Each row of a before or after table is a point. The points were changed in one or more steps. Then noise was added and the rows were shuffled. The steps act on how far a point lies along the listed directions, d1 being the first. Name the steps. A step turns or swaps two directions, mirrors them in a line or flattens them onto one, adds a multiple of one to another, or multiplies one. Angles are multiples of 10 degrees, from the lower direction toward the higher: turns from -170 to 170, lines from 10 to 170 but not 90. Use the fewest steps. Two steps may share a direction if one is a turn and the other turns, adds or multiplies; they go together, in the order done. Otherwise the lowest direction goes first.
(in the rows, 128 means zero)

Directions:
(1): [ 92 115]
(2): [141  92]
Before (12 x 2)
[[ 98 141]
 [132 138]
 [141 127]
 [150 149]
 [152 122]
 [115 141]
 [106 149]
 [137 123]
 [127 136]
 [148 115]
 [145 119]
 [145 124]]
After (12 x 2)
[[201 173]
 [164 134]
 [193 132]
 [128 141]
 [ 51 131]
 [149 127]
 [ 78 146]
 [173 132]
 [144 146]
 [177 121]
 [ 98 141]
 [170 124]]
Steps: multiply d1 by 3; multiply d2 by 1.3

Directions:
(1): [129  99 166]
(2): [129 166 157]
(3): [ 81 128 129]
Before (11 x 3)
[[122 168 134]
 [159 140 153]
 [ 90 141 128]
 [133 141 114]
 [163 140 110]
 [146 145  86]
 [179 120 109]
 [154 180 153]
 [148 101  94]
 [116  79 125]
 [155  79 139]]
After (11 x 3)
[[111  70 107]
 [106 127  93]
 [ 87 143  95]
 [166 118 140]
 [113 169 107]
 [132 137  80]
 [ 88 162 148]
 [126 169 155]
 [ 97 103 126]
 [132 124 108]
 [143  92 115]]
Steps: turn d1 and d3 by 150 degrees; turn d1 and d2 by -140 degrees

Directions:
(1): [ 76 139 131 141]
(2): [114  88  98 112]
Before (10 x 4)
[[142 111 109 122]
 [ 80 157 145 136]
 [167 158 158 120]
 [148 152 150 142]
 [141  73 104  99]
 [148 157 164 124]
 [150 130 128 120]
 [105 140 144 142]
 [211 129 158 121]
 [179 110 126 101]]
After (10 x 4)
[[144 169 166 136]
 [ 65 119 124 129]
 [157 161 161 119]
 [170 106 124 101]
 [ 83 154 155 136]
 [100 130 124 144]
 [162 149 150 142]
 [154 120 132 119]
 [110 184 188 159]
 [115 145 138 134]]
Steps: mirror d1 and d2 in the line at 70 degrees

Directions:
(1): [ 77 138 166 155 140 147 140 107]
(2): [171 146 165 157 134 140  90 128]
Before (12 x 8)
[[130 104  95  92 106 105 157 137]
 [128 103 109 103 134 103 127 137]
 [110 110  97 112 110 120 135 126]
 [170  95  21  25  91  73 150 166]
 [209  95  47  67  91  62  95 168]
 [151 131 160 174 154 133  83 123]
 [119 119  69  92 121 123 158 154]
 [ 98 112 158 159 135 152 146 100]
 [ 60 139 164 153 166 161 130  97]
 [172 151 155 165 138 142  85 120]
 [ 77 161 188 173 145 140 123 111]
 [126 155 155 176 138 139 123 123]]
After (12 x 8)
[[ 82 123 114 110 151 133 141 116]
 [119 118 139 130 113 127 152 127]
 [118 131 146 110 124 124 132 125]
 [169 120 123 152 139 116  92 136]
 [143 147 119 149 125 125 132 137]
 [101 113 119 120 112 125 131 111]
 [ 99 141 118 128 129 118 131 133]
 [160 135 152 141 120 107  72 128]
 [125  99 120 137 123 125 156 116]
 [181 145 125 146 129 130  83 124]
 [100 136 120 128 131 142 149 134]
 [112 116 127 126 142 110 123 117]]
Steps: flatten d1 and d2 onto the line at 120 degrees

Directions:
(1): [127 115  95  99  65 128 102 125 126]
(2): [143 132 112 162 125 118 107 195 127]
Before (8 x 9)
[[108 125 108  71  65 137 139  73 136]
 [108 104 139  96  90 121 133  72 118]
 [120 120 124 100  95 133 121 119 118]
 [101 104 114  64  70 126 137  89 127]
 [130  98 101  96  81 115 125  99 136]
 [117 144 186 202 249 123 173 167 133]
 [113 121 110  69  85 130 119  64 119]
 [142 129 134 116  99 124 110 141  97]]
After (8 x 9)
[[147 135 152 121 124 126 125 126  92]
 [106 114 127 130 122 127 133 137 126]
 [124 124 137 121 128 126 132 133 120]
 [121 113 138 133 120 109 128 132 121]
 [133 106 119 128 129 112 137 129 135]
 [130 127 118 123 134 123 125 131 121]
 [113 114 134 115 127 114 149 137 128]
 [118 143 119 123 118 127 147 128 137]]
Steps: multiply d1 by 0; multiply d2 by 0

Directions:
(1): [141  82 155 154 135 160 139 132 122 141 184]
(2): [161 151 173 114 119 120 127 173 165 101 137]
(3): [135 158 125 114  98 113  84 137  88 155 169]
(4): [137 119 105 150 135 120  72 104 183 126 141]
(5): [ 91 109 173 120  85  96 131  93 142 132 129]
Before (8 x 11)
[[105 148 134 100 112 115 146 129 102 135 112]
 [ 97 119 107 135 122 128 127 107 107 151 112]
 [133 126 123 139 118 115 101 106 134 135 139]
 [ 99 144 114 135 134 119 172 135  97 113  88]
 [118 107 202  94 117 107 212 133 176  92  84]
 [148 119 165 149 125 126 136 138 203 110 134]
 [129 108 158 146 120 125 137 115 134 144 154]
 [102 134  93 141 127  88  95 104 164 119 102]]
After (8 x 11)
[[104 188  90 111 112  52  81 121 181  94  55]
 [109 109 132 125 119 141 144 115  93 153 154]
 [100  94 121 167 140 143 164 115  98 133 136]
 [136 156 168 118 109 106 159 150 182 102  96]
 [104 114 103 143 124 126 103 102 130 149 124]
 [129 113 157 141 119 121 135 116 130 143 154]
 [136 161 115 120 113  98  93 119 147 122 111]
 [102  57 215 114 115 137 234 116 130 127 131]]
Steps: add -1.5 times d4 to d1; turn d2 and d4 by -40 degrees; turn d3 and d5 by -10 degrees

Directions:
(1): [126 152 129 101 115  97 162 113 169  85 109  92]
(2): [ 88 133 161 113  81 118 118 138 110  95 157 164]
(3): [125  87 118 125 130 125  96  57 151 114 141 139]
Before (11 x 12)
[[136 143 129 124 138 131 143 154 120 140 115 120]
 [108 134 143 120 125 126 128 134 131 116 126 135]
 [110 129 121 128 123 112 129 142 124 124 143 144]
 [122 135 127 121 126 127 131 135 135 120 134 120]
 [136 139 127 134 124 123 139 131 129 124 113 126]
 [118 157 140  99 111 112 151 140 139 106 118 124]
 [127 149 142 129 113 117 132 149 113 114 120 121]
 [163 136 102 119 154 119 169 106 189 117  84  65]
 [125 197 156 124 108 120 186 214 120 135 103 111]
 [127 126 130 124 113 136 125 125 129 122 130 135]
 [120 144 133 110 112 119 142 121 140  99 123 122]]
After (11 x 12)
[[137  96 126 158 143 167  97 139 101 171 141 160]
 [128 128 121 129 136 136 123 139 127 135 135 123]
 [143 195 145 150 136 146 179 248  88 185  98 117]
 [134 126 124 126 121 137 128 122 135 126 123 129]
 [136 133 128 141 126 133 132 138 116 137 119 137]
 [141 122 116 138 146 147 120 128 115 150 123 132]
 [122 130 129 130 145 134 127 133 131 134 116 124]
 [142 145 133 140 131 129 132 156 107 138 113 115]
 [145 136 119 133 152 145 128 153 112 165 117 133]
 [123 133 111 129 135 111 138 139 135 129 130 129]
 [126 148 137 122 129 130 143 166 110 137 121 128]]
Steps: multiply d2 by 0.4; turn d1 and d2 by -150 degrees; multiply d3 by 1.3

Directions:
(1): [106 121 152 124  93 110 180  79 128 171 120  98 122  87 123 122 107 105]
(2): [106 108 127 127  65 135  92  85 110 113 142 168 101 151 121 131 102 162]
Before (9 x 18)
[[151 147 123 138 213 119 141 152 159 123 136  95 166 132 137 122 162 106]
 [121 120 130 137  99 114 101 104 121 123 147 140 114 124 115 135  96 151]
 [133 131 118 119 119 146  55 142 110  98 138 171 121 164 140 131 120 158]
 [160 156 101 132 218 131 109 213 149 108 112 109 146 151 142 151 179 108]
 [ 75  76 129 141  18 144  86  33 110 138 159 170  93 155 102 140  68 178]
 [142 144 127 119 145 138 154 157 151 142 124 125 138 119 144 115 127 113]
 [131 119 126 118 130 113 155 138 107 168 122  90 134  85 140 114 137 105]
 [128 130 131 128 144 115 159 127 139 173 135  97 144 109 125 130 127  99]
 [125 134 117 157 133 116 172 117 139 151 133  96 126 116 138 105 121 102]]
After (9 x 18)
[[139 146 131 119 138 136 160 152 152 145 125 125 141 116 145 117 124 108]
 [124 131 118 158 129 118 171 110 135 152 132 101 126 116 136 105 117 105]
 [137 134 119 119 132 147  56 150 112  99 140 166 125 166 140 129 122 156]
 [128 116 129 118 124 114 153 129 104 169 121  89 131  84 141 115 130 104]
 [162 161 104 133 221 124 122 215 151 115 110  99 149 139 142 146 176  99]
 [123 120 130 139 103 115  97 107 121 119 148 141 116 128 116 133  98 151]
 [125 129 131 126 135 112 160 120 139 177 138  98 140 106 124 130 125 100]
 [ 79  77 124 141  24 148  71  49 112 124 162 180  92 166 103 141  71 186]
 [149 149 128 142 208 113 149 146 159 132 135  88 169 124 134 120 156 101]]
Steps: turn d1 and d2 by 10 degrees

Directions:
(1): [ 98 122 108 135 135 134 159 110 152  84 170 157 185  76 111 146 112 125
 139 113]
(2): [143 170 140 156 144 141 118  95 120  97  94 115 164 170 155 165 133 114
 131  77]
(3): [ 82 141 143 145  80 119 113  80 122 155  89 137 139 118  92 135 101 107
  86 148]
(4): [145 105 102 153 103 112 143 110 138  87 103 128 137 153 102  75 149 190
 107 117]
(5): [115  91 101 178 133  97 119 156 154 157  81 173 120 117 147 146 137 119
 159 105]
Before (13 x 20)
[[116 160 142 166 130 132 113  84 128 125  86 122 163 143 124 188 109 107
  135  78]
 [114 106 113 185 100 105 117 127 141 133  65 171 145 134 126 152 140 123
  135 104]
 [176 169 143 135 135 136 121 107 123  80  97 119 152 180 161 145 143 133
  140  81]
 [125 123 123 128 124 125 126 136 134 134 124 139 131 111 123 122 113 129
  136 137]
 [123 141 122 169  95 109 123 105 132 111  95 147 163 128 108 123 125 142
  107 121]
 [128 137 135 107  94 127 128 125 109 169 108 118  81 143 122 121 121 133
   95 169]
 [109 113 105 125  94 118 139 115 134 121 135 145 138 107  97  98 127 146
  104 151]
 [108 122 112 124  90 121 141 122 136 110 137 133 125 105  91  97 111 139
   99 150]
 [118 116 128 125  97 124 125 105 134 133 117 129 121 110 106 112 125 129
  111 142]
 [139 107 105 110 141 130 151 138 136 118 152 120 125 134 117  96 130 179
  117 132]
 [107 110 125 129  89 107 126 125 120 147 108 125 125 113  92  88 131 146
   98 151]
 [115 128 152  88 148 144 116 149 120 173 172 117  85 114 154 144 117 106
  148 160]
 [101 155 118 169 109 133 118  92 128 114 107 136 166 137 132 153 126 110
  104 106]]
After (13 x 20)
[[136  85  92 117 138 117 157 162 145 131 154 133 113 123 116  85 133 185
  130 142]
 [ 95  93  98 131  82 103 140 141 146 134 135 152 110  83  80  89 109 142
  101 165]
 [118 144 123 188 100 103 112 102 135 119  72 154 168 132 118 145 123 124
  114 106]
 [ 98  85  93 131  82 100 139 136 142 144 130 164 119  86  91  90 126 147
  105 168]
 [118 118 121 127 118 123 129 140 137 142 129 144 122 105 122 122 111 129
  136 146]
 [108 104 121 122  91 119 130 113 137 143 119 138 113  98 100 106 124 127
  109 153]
 [ 99 175 129 189 113 138 109  75 126 105  75 139 186 154 141 182 127  94
  104  81]
 [108 126 125 187 110 111 106 122 137 145  62 167 148 132 143 191 130  89
  142  93]
 [121 124 153  58 135 150 127 149 117 163 204  98  78 108 134 111 119 129
  130 189]
 [123 202 157 186 142 143  99  50 121 102  58 114 195 178 143 225 111  90
  134  38]
 [ 91  88 118 124  78  96 126 138 129 169 113 142 110  95  81  79 127 144
   95 172]
 [121 133 137  90  81 126 132 123 108 171 127 114  70 138 102  99 117 140
   78 194]
 [194 205 150 159 149 147 115  83 119  48  64 109 184 216 187 176 146 123
  145  33]]
Steps: turn d4 and d5 by 30 degrees; add 0.5 times d1 to d5; multiply d2 by 2; multiply d3 by 1.3

Directions:
(1): [101  99 164 123 106 115 155 139 106  75 130 114  94 153 137 151  71 120
 123 117 131 152  84  87]
(2): [ 98 100  88 145 167 138 170 134 130 170 193 160 100 116 116 127  93 134
 103 110 113 136 124 147]
Before (12 x 24)
[[136 165 151 124 119 132 114 126 146  98  91 100 163 150 130 119 176 118
  152 138 140 118 124 124]
 [175 164 143 129 116 140  97 117 146 140  71 104 164 129 127 114 186 132
  148 146 141 110 148 141]
 [112 109 123 125 162 129 152 117 119 149 158 158 104 126 115 125 112 129
   98 106 119 153 142 124]
 [128 128 102 133 151 113 127 119 144 153 162 131 138 113 121 104 170 151
  110 135 111 131 143 159]
 [119 142  84 140 144 116 119 121 127 161 132 130 140 123 114 125 142 120
  117 132 133 139 140 144]
 [105  93 201  98  55 100 145 135  91  31  97  81  94 166 139 172  60 113
  134 117 136 157  68  66]
 [ 84  98 164 124  98 110 165 130  94  58 134 120  95 172 134 154  58 117
  122 115 114 161  77  82]
 [144 144 113 126 136 137  99 128 145 145 109 104 147 127 131 131 183 135
  127 133 143 125 150 148]
 [125 130 191  96  88 100 124 139 106  57  87  90 122 159 150 147 108 122
  131 139 140 152 104  80]
 [134 133 152 125 113 116 118 133 130 113 126  96 132 139 117 125 103 121
  134 122 131 129 125 117]
 [170 176 141 103  94 128  82 123 136 113  58 113 175 140 156 107 207 124
  154 168 135 107 142 129]
 [ 97  76 168 133 104 117 174 145 109  50 121 128 103 170 142 166  56 109
  127 120 118 151  79  65]]
After (12 x 24)
[[110 114 170 108  87 111 164 147  98  52 102 108  99 173 166 149  90 109
  128 135 133 150  65  80]
 [ 85 114  61 151 176 145 172 122 127 183 204 178 117 120 106 119 102 137
   97 111  86 138 131 164]
 [132 153 117 129 112 105 100 122 124 122  94 107 143 137 123 129 147 114
  128 145 141 141 129 121]
 [ 76  88 113 123 153 117 190 144 114 147 196 144  86 136 126 141  67 136
   86 109 110 155 112 125]
 [ 81  69  71 137 169 135 205 132 120 180 230 166  74 114 104 146  55 131
   82  89 103 148 113 156]
 [129 126 153 121 111 119 115 143 127  90  99  86 122 156 142 155 142 127
  127 129 147 148 113 114]
 [142 141 150 119 113 107 101 113 133  98 115  94 152 132 131 107 182 143
  131 148 121 131 129 135]
 [129 121 186 127  92 124 146 134 111  79  94  96 105 155 143 141  92 117
  138 129 146 146  88  92]
 [107  86  62 163 187 150 182 138 141 186 199 189 116 110 112 137  92 130
  100 121  97 123 139 151]
 [ 94 121 156 131 127 129 166 133 129  82 134 110 120 168 129 135 105 111
  129 119 128 140  91  93]
 [151 142 123 118 149 132 119 107 129 158 124 148 145 117 117 117 162 132
  120 119 126 125 172 142]
 [119 125 124 135 133 121 139 139 143 134 153 117 123 126 109 124  92 120
  125 120 127 126 120 132]]
Steps: turn d1 and d2 by 100 degrees
